Rows are points. Two turns around zero, p and q, are shown by what they do to some points. Write where each new point lands after one turn and then the other. Backwards means that the second turn is done in reverse. Each puzzle has new turns, and all numbers are rounded.

Turn p:
0.1,-1.8,-5.9 => -0.4,-3.7,-4.9
3.3,4.5,4.8 => 3.6,5.9,2.6
-2.6,3.3,-2.2 => -2.9,2.4,-3.0
-0.5,-3.4,-2.5 => -0.6,-4.1,-1.1
-0.4,-2.6,5.8 => 0.2,-0.4,6.4
Turn q:
-0.6,-6.4,6.9 => -5.1,-4.5,6.5
1.9,0.4,-3.1 => 2.9,-0.8,-2.2
1.7,3.6,2.7 => 1.8,3.4,2.9
-0.3,0.0,-0.5 => -0.1,0.0,-0.6
-2.7,2.4,-6.0 => 0.5,1.9,-6.7
Where do these land?
p, then q: 1.6,2.6,0.0 => 2.5,1.6,-0.5
q, then p: 0.1,-1.5,5.4 => -1.8,1.4,5.1
q, then p: 6.5,0.8,2.9 => 5.4,1.1,4.5
q, then p: -1.8,-1.4,-5.1 => -0.8,-3.5,-4.3
p, then q: -6.4,-0.4,-3.2 => -5.5,0.2,-4.5

Turn p:
2.1,0.8,8.3,0.6 => 1.8,2.7,7.4,3.0
1.3,0.3,-2.3,2.8 => 0.9,0.3,-3.1,2.1
4.1,2.0,-5.2,-0.9 => 3.4,2.2,-5.2,-2.3
-4.6,2.0,-4.2,-0.1 => -5.0,-0.1,-3.9,-1.7
-3.0,-5.1,3.4,-2.3 => -1.2,-5.2,4.8,-1.0
Turn q:
4.5,-1.6,3.7,-2.9 => 3.6,-0.6,5.4,-1.6
-5.1,-0.2,-1.1,-6.2 => -6.2,1.7,1.4,-4.7
-4.5,2.9,0.1,-3.5 => -4.7,4.1,0.5,-1.5
5.1,0.1,3.2,3.8 => 5.8,-0.9,1.5,3.8
-0.1,-2.1,-0.1,4.6 => 0.5,-3.2,-1.7,3.5
0.0,0.8,-5.7,4.2 => 0.9,-1.1,-7.0,0.6
Where do these land?
p, then q backwards: -2.2,-2.3,-2.9,2.9 => -2.1,-2.3,-2.1,3.6
q, then p: -5.5,2.8,6.8,-2.9 => -6.7,3.9,4.5,3.5
q, then p backwards: 5.0,0.3,-2.8,3.0 => 5.1,-2.4,-3.2,0.6
p, then q backwards: -5.5,-0.2,0.7,-3.9 => -3.6,-3.3,-0.4,-4.7
p, then q: 3.2,-1.4,-1.0,-2.3 => 3.0,-0.3,1.3,-2.8
q, then p: 7.5,-1.1,2.6,3.3 => 7.9,0.5,0.7,3.4
q, then p: -2.5,1.8,-3.5,-0.1 => -2.5,0.2,-3.1,-2.4

Turn p:
-0.7,2.3,-0.3,-2.6,1.4,-2.5 => -2.1,-0.9,0.4,-3.1,-0.1,-2.4
-0.9,-1.6,-2.3,-1.1,-2.7,1.5 => 0.0,-1.4,-3.1,1.0,-2.0,1.7
-5.1,-4.6,-2.4,-0.5,0.2,2.0 => -3.1,-3.1,-1.9,1.7,0.5,5.6
-2.2,-0.2,5.5,2.7,2.1,-1.7 => -0.7,0.4,6.8,0.5,1.0,1.0
1.5,-2.0,0.4,-4.5,-1.8,2.0 => 3.4,-3.1,-2.2,-2.2,-1.2,1.3
-4.0,-2.9,0.9,0.2,-4.1,4.7 => 0.7,-0.8,-0.7,1.7,-3.8,6.7
5.4,8.9,-0.6,3.3,1.1,-6.0 => -1.0,6.2,1.7,-0.8,0.0,-10.7
-2.0,-3.0,-1.1,-1.3,1.6,7.7 => 1.2,0.4,-3.3,-1.3,1.9,7.7
7.9,3.1,-0.2,3.8,2.1,-7.7 => 1.4,2.3,2.2,2.4,3.5,-11.0
Turn q:
-0.1,3.2,6.3,0.4,2.4,-7.2 => 4.8,0.9,0.9,-1.2,1.8,-8.9
0.0,-1.2,5.6,-3.1,4.2,-0.9 => 2.9,-0.6,2.3,-4.9,4.3,-2.0
0.3,-5.6,0.5,-0.6,-1.8,-0.9 => 1.1,-5.5,0.5,-1.1,-1.2,1.5
-4.4,-4.5,-2.8,2.6,-6.3,4.5 => -6.9,-5.3,2.1,3.3,-3.0,3.7
-3.8,6.7,-2.2,-0.3,-1.1,-4.0 => -3.3,4.2,-2.9,0.5,-2.7,-6.1
2.3,-0.4,-2.5,3.6,6.2,2.8 => 1.3,1.6,-3.1,3.0,5.8,3.7
0.5,1.3,-3.4,-2.0,-1.8,0.0 => -1.2,1.6,-2.0,-0.7,-3.3,1.3
5.2,0.3,-1.6,-0.6,-1.6,5.8 => 1.2,3.0,2.1,1.1,-1.5,7.0
Where do these land?
p, then q backwards: 3.8,-1.5,3.7,-6.0,0.7,0.1 => 2.3,-4.6,4.0,-3.2,1.6,-3.5
q, then p: 4.6,1.5,-0.8,1.4,0.5,3.1 => 2.4,5.4,-0.4,-0.6,0.2,0.5
p, then q: 4.0,0.5,4.9,-4.7,-4.3,1.2 => 5.9,-0.5,2.0,-2.0,-5.4,3.1
p, then q: 0.9,-5.0,-2.2,2.6,0.1,1.8 => 0.1,0.0,-1.6,4.3,3.3,2.9
p, then q: -7.2,3.5,1.6,3.9,0.5,-7.1 => -4.7,-3.4,5.1,-0.2,1.2,-8.4
q, then p: -4.4,-3.8,-5.5,1.5,0.9,5.4 => -4.4,0.6,-1.8,0.9,1.6,8.4
q, then p: 1.6,0.5,0.5,0.2,2.1,2.7 => 0.7,2.6,0.3,-2.1,1.7,0.8
p, then q: -3.3,4.3,-2.2,1.0,-0.4,-7.2 => -3.6,-3.7,-0.3,-0.7,-1.6,-7.6
